Each row of a before or after table is a point. One or more steps were done to the points. Then noise was added and the rows were shuffled. The steps act on columns, c1 being the first. What was done? A step turns or swaps two columns, mirrors them in a line or flattens them onto one, adds a multiple of one to another, or multiplies or shifts one. Angles are multiples of 10 degrees, from the lower column toward the higher: turns from -170 to 170, lines from 10 to 170 but not 90. Use the fewest steps. Two steps may share a column if one is a turn and the other turns, adds or multiplies; they go together, in the order done. Otherwise the lowest column goes first.
In the rows, zero is written as 128.

Before (10 x 2):
[[158 163]
 [158  42]
 [138  99]
 [148 179]
 [128 170]
 [128 148]
 [161 175]
 [143 126]
 [143 124]
 [ 75 162]]
After (10 x 2):
[[150  76]
 [164  87]
 [119 117]
 [117 117]
 [181 156]
 [144 108]
 [ 41 147]
 [101 140]
 [141  88]
 [162 109]]
Steps: turn c1 and c2 by -120 degrees

Before:
[[164 102  64 105]
 [ 70 138 127 187]
 [152 111 141 111]
 [ 81 150 132 146]
 [152 118 149 181]
 [ 63 155 121  86]
 [118 115 144  86]
 [117 139 128 105]
 [157  65  67 185]
 [116 122 142 106]
 [ 73 139 134 139]
 [143 129  41 111]
 [108 159  42 131]]
After, 13 rows:
[[ 79 132 163 138]
 [135 125 147 107]
 [ 67 141  62 130]
 [130 131 135 104]
 [106 128  45 111]
 [133 125 133 182]
 [ 81 138 153 146]
 [ 92 101  60 186]
 [138 119  53 105]
 [164 119 127 111]
 [ 88 138 157  87]
 [ 47 133 155 187]
 [150 123 148  83]]
Steps: turn c1 and c3 by -30 degrees; add -0.5 times c4 to c1; multiply c2 by 0.4

Before, 10 rows:
[[109 107 158 167 146 113 148 159]
 [137 133 145 125 132 154 132 177]
 [ 94 146 177 146 104 105 132  97]
 [ 86 109 141 128 102 123 181 131]
 [104 141 127 120 121 124 135 161]
 [149  86 134 149 168 113 117 105]
 [124  94 121 174 147 120 113 137]
 [168 100 110 189 172 142 121 123]
 [120 115 158 143  85 123 139 188]
 [113  93 135 152 149 154 121 130]]
After:
[[124 127 122 169 138 121 117 144]
 [ 95 130 177  95 109 105 131  95]
 [109 127 158 139 145 113 144 160]
 [120 127 157 130 143 123 135 154]
 [137 128 146 139 150 155 131 166]
 [ 86 127 141  66 123 123 164 119]
 [168 127 110 248 137 142 122 144]
 [105 127 127  85 140 124 132 149]
 [112 128 135 128 134 154 122 137]
 [149 127 135 180 127 114 121 128]]
Steps: add 1.5 times c1 to c4; multiply c2 by 0; flatten c5 and c8 onto the line at 60 degrees; multiply c7 by 0.7

Before, 10 rows:
[[139 107 139 103 131 154  98 106 133 142 126]
 [139 121 122 130 140 168 155 123 132 147 123]
 [118 153  85 114 135 103 155 145 147 140 132]
 [144 123 156 106 145 134 157 198 140 133 117]
 [120 249 112 188 156 108 125 125 140 122 128]
 [139 118 102  99 140 137 147 100 141 118 179]
 [ 93 158 125 129 225 118 134 108 173 141 143]
 [153 117 152 117 136 107 151  91 142 145 128]
 [126 111  96 101 138 114 139 109 145  74 116]
 [130 109 125 146 137 112 140 142 143 131 139]]
After (10 x 11):
[[111 107 136 133 143 109 135 137 139 135 132]
 [128 125 149 139 123 154 119 141 129 125 137]
 [ 68 221 133 131 125 111 135 155 130 149  50]
 [153 131 124 140 199 124 130 146 153 110 141]
 [121 142 151  94 108 117 132 224 165 143  97]
 [153 114 137 134 106 160 116 131 138 115 143]
 [158  88 135 134 100 130 127 140 127 157  95]
 [140 145 162 116 146  97 139 135 124 162 109]
 [143 120 136 150  91 103 138 136 152 107 135]
 [154 122 100 121 109 113 134 138 127 185 148]]
Steps: turn c1 and c4 by 80 degrees; mirror c2 and c11 in the line at 160 degrees; turn c3 and c9 by 30 degrees; turn c3 and c10 by -120 degrees; swap c5 and c8; flatten c6 and c7 onto the line at 160 degrees

Before (10 x 12):
[[162 131 106 131 116 112 102 108 139 201 160 131]
 [181  91  78 137 152 147 135 110 161 144 151 103]
 [156 117 109 123 144 113 174 106 113 151 200 148]
 [203 129 130 147 145 119  94 103 149 114 203 138]
 [ 62  94 200 106  92 128 137 152 128 153 105  64]
 [192 121 103 117 137 113 124 134 134 126 123 173]
 [112 143 106 167 165 106 128 109 175 140 171 160]
 [160 123  92  69 160 132  94 125 164 137 188 147]
 [ 37 143 138 117  57 116 130 170  96 124 110  31]
 [ 60 111 157  83 107  87 111 101  85 129  77  30]]
After (10 x 12):
[[ 69 135 157 110 107  22  82  83  85 144  77 133]
 [122 114 109 174 144 142 123 163 113 149 200 149]
 [116 122 200 137  93  68 107  58 127 170 105 107]
 [164 134 104 124 136 165 118 180 135 133 123 157]
 [139 133  78 134 153 111 136 183 161 167 152 102]
 [142 122  91  94 160 146  69 158 163 137 187 130]
 [119 124 138 130  57  32 116  28  96 115 112 105]
 [128  63 107 101 116 125 132 167 139 161 161 143]
 [142 140 130  93 145 134 147 206 149 119 203 139]
 [104 111 105 128 165 151 165 123 175 121 171 159]]
Steps: mirror c1 and c8 in the line at 30 degrees; mirror c2 and c10 in the line at 120 degrees; swap c4 and c7; turn c6 and c12 by -70 degrees

Before (8 x 18):
[[130  84 163  87  99 129 109 112  74 174  94 129 135  91 175 133  87 142]
 [ 99 165  75 103 140 105 104 107  76 132 163  88 117 157 171 136 138 106]
 [139 170  96  96 131 126  95 122  76  74 101 104 115 138 141 119 171  74]
 [ 92 151 108 128 152 106  55  98  82  81 120 114 124  92 126  89 165 114]
 [122 107 123 110 151 122 126 129 100 193  64 102 143 126 134 137  89 123]
 [ 96 150 179 152 134 182 166 189 151 171 154 138 134 163 129 136 203 177]
 [137 161 199 136 120 145 154 166 186 182 139 167 103 158 107 110 151 219]
 [144 109 143 169 125 171 178 180 146 151 152 133  96 136 116 118 159 196]]
After, 8 rows:
[[123 201  74 153 139 138 110 108  76  91 163 112 122 157 170 112 105 107]
 [151  40 164 156 100  86 115 113  74 106  94 168  97  91 175 113 129 144]
 [ 41 171 177 104 135 203 142 190 152 116 153 171 140 162 128 165 180 177]
 [117  87 123 131 151  89 118 129 100  74  64 173 105 127 134 131 122 124]
 [ 86  90 145 118 124 161 161 180 148 121 151 150 179 136 116 166 172 196]
 [216 174 107 130 152 165 125  96  83 140 119  80 130  93 126  47 106 116]
 [117 195 200 140 121 149 156 166 186 134 139 194 153 159 107 140 144 220]
 [190 213  97 161 131 170 119 121  76 135 102  70 118 139 140  95 126  74]]
Steps: turn c7 and c16 by 60 degrees; add -1.5 times c16 to c1; multiply c2 by 2; turn c4 and c13 by 140 degrees; swap c6 and c17; mirror c10 and c12 in the line at 60 degrees

Before:
[[112 201 169 134  59 141  89 116 182 191 137  91  86 119 149 125  86 127
  128 182 182 163 116 110]
 [101 176 122 130 136  95 116  79 110 123 100  22 135 108 111  78 106 123
  143 113 124 153 171 106]
 [154  86 145  59 109  65 102 165 114 161 144 109 143  70 142  77  76 132
  127 131  56 127 118  97]
 [117 105 151 112 188 196 105 104  67 123 202 133 118 129 176  77 156 114
  131 102 101  99 144 121]
 [ 88 118 141  89  59 143 144 106 124 131 136 164 140 168 174 113 139 120
  138  77 145 210  93 173]
 [ 96 147 106 117 112 132 105 118 169 127 201 195  98 102 164 149  71 209
  101  84 119 123 191 109]
 [111 123  78 109  54 104 108  83 135 157 123 128 150  30 113 140 121  99
  155 116 137 117 140 107]
 [141 170 131 162 155 104  89  86 153 137 191  73 108 131 175 189 111  85
  145 129 137 130 136 132]
 [ 95 158 114 120 141  93 130 133 123 121 183 197  97 114 143 126 132 148
  130 117 129 138  67  60]
 [105 159 121 125 140 106 163 139  78  76  98  41  90 188 152 209 141 115
  159 146  97  89 153  94]
 [ 74 101  77 114 125 109 112 129  95 132 109  88 134 181  99  93 135 126
  103 139  97 155 159 165]
 [208  86  88 129 122 180  99  69 148 110 143 154  89 111 137 208 116 191
  102 117 116  92 135 102]
 [ 86  66 106 116 115 142  78 152  63 161 152 128 100 168 168  82  54 163
  109 118  67 137 153 119]]
After (13 x 24):
[[145 157 123 124 141 105 150 138 147  75 201 129  92 120 153 209 108 109
  162  75  95  29 100  96]
 [155 156 115 120 142  93 149 134 118 123  85  93  95  99 144 124 112 151
  133 124 128 196 183  60]
 [122 170 133 162 155 101 112  85 131 138  85 151 109  73 172 188 147  88
  145 149 137  75 126 130]
 [178 146 107 114 112 133 130 115  83 126  60 124  98  86 163 148 168 227
  103 168 119 189  61 111]
 [130 106 150 114 185 196 134 102 101 122  79 106 120  71 176  76  98 107
  131  66 104 125 104 120]
 [161 121 142  88  59 145 147 106  73 132 158 174 140 100 175 112 105 118
  139 121 143 189 183 172]
 [159 177 122 129 137  95 104  79 112 123 126 201 133 159 111  79 140 130
  142 112 124  39 109 107]
 [195  66 107 113 117 138  89 151 118 159 132 149 102  69 168  83 182 186
  112  62  68 129 104 121]
 [147 123  79 107  53 103 106  82 113 157  51 122 149 194 114 141 126 105
  156 136 134 126 111 108]
 [123  89 145  59 109  62 106 165 132 160  67 129 144 149 141  76 185 148
  126 115  56 109 141  95]
 [155 198 174 133  58 139  93 115 181 191 103 167  85 114 150 126 159 141
  130 182 180 108 157 109]
 [178 101  77 117 124 111 107 129 139 131 173 173 134 104  99  94 101 122
  107  96 101 100 112 165]
 [ 58  86  87 130 122 180 107  68 118 109 101  94  88 123 139 208 169 192
  102 145 116 140 106 100]]
Steps: add -0.3 times c17 to c18; turn c1 and c17 by 160 degrees; turn c7 and c11 by -20 degrees; turn c11 and c14 by -130 degrees; swap c9 and c20; turn c12 and c22 by 70 degrees; turn c12 and c23 by -160 degrees

Before:
[[159 125 134 131 107 138 195  93  94 100 152  82 174 187 144 100 152  93
  109 163 129 173 155 186 109 154 113 115 165 145 131 110 101 163 119 103
  165 205  91 142 101  88 119  70 122 108 140 121]
 [133 139 138 193 135 168 176  89  92 110 176 168 106 133 147 141 146 127
   87 156 176 176  82 118 133 146 158 156 171 141 124 153  97 170 147  80
  146 102 110 148 127 151 150 137 146 116 165 125]
 [112 110 101 122 144 170 166 185 137  73 153 178 121  90  53 154  78 192
  189 125 149 125  91  91 164 108 149 163 162  80 170  81 125 178 130  69
  136 186 192 127 194 157 122 141 130 186 139 161]
 [146 102 105 112 121 204 134  80 131 159 117  95 120 130 113 106 163 150
  161 143 158 130 166 159  86 120 119 173 109 110 170 186 193 104 169  70
   96 115 136 103 170 173 106  93 104 139 126 138]
 [199  79 105  97 128 206 107  70 110 107 193 149 182 125 119 143 135  81
  110  82  60  88 187 101 142  45  98 116 173 122 146  93 145 129  86 135
   79 192 155 133 168 113 161  83  66 130 189  95]
 [109 121 160 187 176 104 106 156 180  47 100 142 121 123 103 130  99 153
  107 104 139 107 170  88 201 108  96 103 116 148 104 160 115 131 151 140
  138 152 114  84 142 150 146  96 169  86 121 156]
 [154  84 191 197 146 180 115 136 133 154 187 186 103 181  81  78 145 178
   78 143 176  89  99 173 181 130 171 185 191  80 158 186 143 151 108 157
  103 131 185 136 150 117 191  91 145 118 163 123]
 [102  59 115 135  77  98 150 118 109  92  99 119 157 146 139  67 114 185
  151 145  68 154 111 179 119  61 133 165 120  79 177 131 124  98  98 173
  147 191  96 115 165 183 107 132  74 100 149 117]
 [171  98 154  99 150 190 177 106  98 157 105 113 105 165  47 104  95 155
  178  91 128 102 162 112 126 135 156 149 177 147  87 106 152 179 193 169
  149 185 189 132 128  90 177 150 143 116 122  95]]
After (9 x 48):
[[155  84 171 198 145 141 114 132 175 155 186 187 103 180  81  76 125 180
   78 142 176  89  99 173 180 130 172 186  74 182 158 188 145 151 108 138
  103 130  60 137 150 118 191  90 145 119 164 121]
 [108 121 114 187 176 109 107 125 192  47 100 142 120 123 103 130 113 154
  107 104 140 107 170  86 202 108  96 104 156 119 105 159 115 131 153 106
  139 153 135  84 142 151 146  97 169  87 122 156]
 [102  58 133 134  77  53 150 129 102  91  98 120 158 146 139  67 109 186
  151 145  67 153 111 180 121  60 134 165 143 194 176 133 123  98  99 125
  148 193 155 114 166 181 107 132  75 100 147 117]
 [199  79 138  96 129 200 108  87  78 108 194 150 182 124 118 142 115  81
  111  83  58  89 187 100 142  45  98 116  94 138 146  93 145 129  88 126
   77 192  89 133 168 114 162  83  66 129 190  95]
 [169  98 173 100 150 183 177 127 119 157 104 113 104 165  48 105 108 156
  179  91 129 101 162 112 126 134 157 148 122 140  85 105 151 180 193  85
  149 185  47 134 127  89 176 151 143 116 122  95]
 [133 140 166 194 134 195 176 112  96 109 176 168 104 131 147 142 101 128
   88 155 176 176  82 119 132 145 158 156  86  87 123 155  96 170 148 157
  145 101 135 149 128 151 150 137 147 116 164 125]
 [146 101 123 112 120 220 134  85  97 160 115  93 120 131 112 108 165 149
  162 144 159 129 165 159  84 121 118 173 114 105 170 186 193 105 168 185
   96 115 139 103 169 173 106  92 104 140 126 139]
 [160 126 162 131 105 157 195 116  94  99 152  82 174 187 144 100  98  94
  110 163 129 173 155 185 109 153 112 115  84  99 132 108 102 161 118 135
  163 204 154 142 102  88 119  69 123 109 140 122]
 [111 110  84 121 144 171 167 173 139  74 154 179 121  90  52 154 110 193
  189 124 149 126  90  92 164 107 150 164 145 125 170  81 127 177 130 203
  137 186  44 127 195 159 121 141 130 186 138 162]]
Steps: turn c8 and c9 by 30 degrees; turn c3 and c9 by 40 degrees; turn c30 and c36 by -140 degrees; add -0.7 times c30 to c6; turn c17 and c29 by -130 degrees; turn c17 and c39 by -150 degrees
